Rows are points. The points of each table are mixes of a few directions, plus a little noise. How many directions does each table use, and how many do they share? Where both have some left over, give the other angles between the two spaces (their principal angles), to ten degrees, smallest first.
In the rows, zero is written as 128.

First:
[[121 172  72]
 [165 146 204]
 [138 132 149]
 [ 88  82  70]
 [127 108 143]]
Second, 6 rows:
[[156 148 179]
 [ 97 105  71]
 [136 134 142]
 [ 94 103  65]
 [172 160 208]
 [114 118 103]]
Directions: first 2, second 1, shared 1

First:
[[130 104 138 161  75 156]
 [ 99 211 158 130  62 195]
 [173 125  97 169 104 116]
 [136  73 120 146 163  70]
 [ 98 150 143  91 170 115]
 [133 105 112  72 194 117]]
Second:
[[ 86 137  83 171 136 166]
 [123 132 132 120 111 117]
 [156 132 190  52  58  49]
 [130 123 113 150 160 154]
 [168 110 139 132 182 144]
 [184 111 171  93 149 104]
 [ 31 160  60 178  78 158]
 [146 120 135 127 150 133]]
Directions: first 4, second 2, shared 0; angles 50, 80

First:
[[110  68 168 144 127 166 109 126 139 135 166]
 [161 141 144  94  79 131  70 144 103 159 144]
 [ 92  50  95 198 149 174 152  96 113 126 124]
 [158 141 187 104 110  91  79  93 124 131 179]
 [155 184 124 111 115  89 114 129 112 130 103]
 [175 187 173 115 114  72  87 111 108 116 137]
 [127 160  97 111 136 107 154 132 135 124 105]
 [ 95 139 140 203 189  96 178  98 143  89  65]
 [ 98 115 101 158 143 176 163 187 137 124  72]
 [156 145  73  62 117 152 152 172 132 111 180]
 [ 81  79 106 107 129 153 150 120 162 162 134]]
Second:
[[144  81 114 116 148 114 214 120 110  86 133]
 [129 158 130 115 107 141  71 136 148 158 116]
 [148 116 115  96 122 130 145 131 135 123 117]
 [119  92 131 158 159 109 200 115  97  88 149]
 [104 106 141 180 160 109 178 114  96  97 155]
 [177 146 100  32  80 154  79 149 177 164  82]
 [ 74 199 167 201 120 138   7 130 133 180 145]
 [138 102 119 119 138 120 176 124 118 105 130]
 [120 153 135 134 118 135  83 132 138 150 126]]
Directions: first 6, second 2, shared 0; angles 30, 50

First, 11 rows:
[[132 185 134  91 116 145  77  91 101  75  66  79  99 126]
 [110 132 127 121 112 150  87 126 127  89  44 125 111 137]
 [121  93 152 158 131 106 133 149 129 148 143 147 136 123]
 [128 106 183 161 136  86 116 140 111 149 145 134 125 112]
 [113 101  94 124 105 146 146 145 122  89 155  99 157 138]
 [144 158  82 102 143 154 162 111 158 157 144 151 128 137]
 [132 136  74 102 121 157 162 124 137 115 164 112 148 139]
 [142 141 136 130 147 117 140 121 138 166 145 151 121 122]
 [134 149  83  99 124 156 148 116 136 114 142 114 136 137]
 [103  52 249 214 129  52  75 173 101 150  95 158 116 104]
 [147 154  95 107 144 140 162 113 147 157 165 139 131 131]]
Second, 9 rows:
[[114 162 124  94  98 156  69 105  96  42  47  66 108 133]
 [114 165 124  91  95 159  64 104  94  35  40  62 107 134]
 [127 131 128 125 125 131 122 126 125 119 120 122 126 129]
 [127 132 127 124 125 131 122 126 125 119 119 121 126 128]
 [128 127 128 129 129 127 129 129 128 129 130 129 128 128]
 [141  94 132 161 158 100 186 150 159 212 207 188 148 123]
 [133 116 129 140 139 118 149 136 140 159 157 150 135 126]
 [137 104 131 152 150 108 170 144 150 188 185 171 141 124]
 [131 120 129 136 135 121 142 133 135 148 147 142 133 127]]
Directions: first 4, second 1, shared 1

First:
[[111 138 119  93 120 151 114 119 148  95 137 123 120 130 113 117 128 149
  167 132]
 [123 129 125  93 122 135 137 119 126 105 143 110 146  99 110 135 134 123
  175 148]
 [124 144 109 145 143 137  96 144 163 124 117 164  91 170 149  98 144 156
  105  99]
 [145 146  99 173 160 113 104 165 155 140 104 175  83 160 160  94 160 143
   76  84]
 [139 120 138 156 132 112 138 133 112 154 120 130 132 130 138 137 122 114
   94 124]
 [111 122 151 170 116 143  97 118 142 160 112 154 101 208 154 119  91 157
   58 106]
 [159 134 110 126 144  92 158 153  99 121 118 110 129  65 107 134 151  98
  135 122]
 [146 106 154 146 122 100 167 121  80 162 129 102 166  92 124 164 112  86
  110 148]
 [115 124 116  62 132 153 144 108 145  95 182 116 195  72 129 143 173 105
  249 190]
 [106 119 160 115  89 145 124  99 110 124 119  97 117 153  96 140  64 149
  110 128]]
Second:
[[149 157 104 152 140 123 116 132 145 115 106 114 105 103 103  93 153 128
  117  90]
 [153 151 119 159 130 107 147 131 123 138 109  94 134  68  89 119 162  93
  117 104]
 [128 154 112 136 136 112 125 131 149 127 120 139 112 129 121 111 151 118
  118 113]
 [165 123 108 133 162 110 112 139 105 104 111 139  97 135 150 103 100 149
  107 109]
 [111  68 152  85 133 166  99 116 106 113 159 167 136 210 203 148  49 187
  146 174]
 [165 114 123 138 155  97 136 131  91 128 121 130 129 116 150 126 105 117
  110 130]
 [ 60 147 137  89  92 127 144 141 169 142 148 164 118 169 116 159 157 119
  140 148]
 [141 133 136 142 111 102 175 145  97 148 115  83 146  54  76 156 154  84
  122 121]
 [105  98 138  85 105 158 123 157 107 103 127 127 100 152 122 151  91 182
  140 130]
 [142 159 113 157 136 117 128 120 149 134 117 115 130  99 107 104 164 103
  121 106]
 [ 90 106 166 131 109 190 105  65 168 156 176 136 202 173 171 138 124 129
  171 182]]
Directions: first 4, second 5, shared 2; angles 40, 70

First, 8 rows:
[[108 116 136 176  92 115 161  91 179  75 107 119 110 107 138 117 119 145
   73 117 148 129 140  89 153 134 139 119 121 137 146 141]
 [150 148 120  71 194 156  52 203  33 200 150 120 153 154  87 156 163  85
  227 147 105 134 112 181  81 126  88 157 115 115 102  74]
 [ 97 121 141 196 114 130 121 123 146  70  96  85 109  99  98 133 152 116
  102 123 157 142 141  84 137 144 103 143  85 134 145  87]
 [185 132 102  12 121 110 188  94 144 215 187 228 156 178 218 100  55 180
  129 129  77  93 108 194 136  93 208  78 230 121 104 249]
 [115 123 133 158 115 125 136 116 147 100 114 115 119 115 124 126 131 130
  106 123 141 132 134 107 138 134 125 129 117 132 137 123]
 [127 129 129 131 131 130 122 133 124 127 126 123 128 126 123 131 133 124
  132 129 130 130 129 127 126 130 122 131 123 128 128 120]
 [138 140 125  99 171 147  75 178  66 169 138 116 143 141  95 147 155  97
  191 140 116 134 119 158  98 129  97 150 113 120 113  85]
 [106 115 137 182  87 113 167  85 186  69 106 118 107 104 141 115 117 148
   65 115 150 129 141  84 156 135 142 117 121 138 148 144]]
Second (8 x 32):
[[ 58 190 146  70 158 119 156 110  94 125 124 162 143 119 152 112  84 182
  169  89 163 170 134  91 108 204  84  83 135 147 114 160]
 [ 95 143 126 125 168 173 100 129 121  87 145 186 158 116 179 123 180 134
   93 157 109 105  86  74 101 145 109 121 149 132 110 135]
 [121 146 134  89 181 168 114 110 108  44 134 173 178 141 182 139 171 153
  102 168 142 140  96  75 119 132 101 130 158 138 109 122]
 [213  76 137 139  95 103 120 159 154 139 116  96 117 180 100 147 122 102
  122 137 114 123 165 169 176  59 170 129 132 120 132 143]
 [110 116  67 173  79 101 135 118 109 181 131  71  76  94  66  93 129 110
  130 101 125 125 148 141 102 140 103 155  75 141 187  79]
 [167 101 131 137  94  98 130 153 141 163 119 103 106 156  98 129 106 115
  138 112 118 128 164 158 154 101 150 115 121 127 137 149]
 [ 66 136 109 193  82 108 139 135 146 238 137 102  68  59  84  97  95 100
  152  77  99  92 126 165  95 172 142 131  86 114 147 123]
 [193 116 174  96 166 154 130 109 151  47 119 131 177 160 163 185 137 128
  118 182 153 141 106 150 170  72 165 160 169 105  89 113]]
Directions: first 2, second 5, shared 0; angles 50, 90
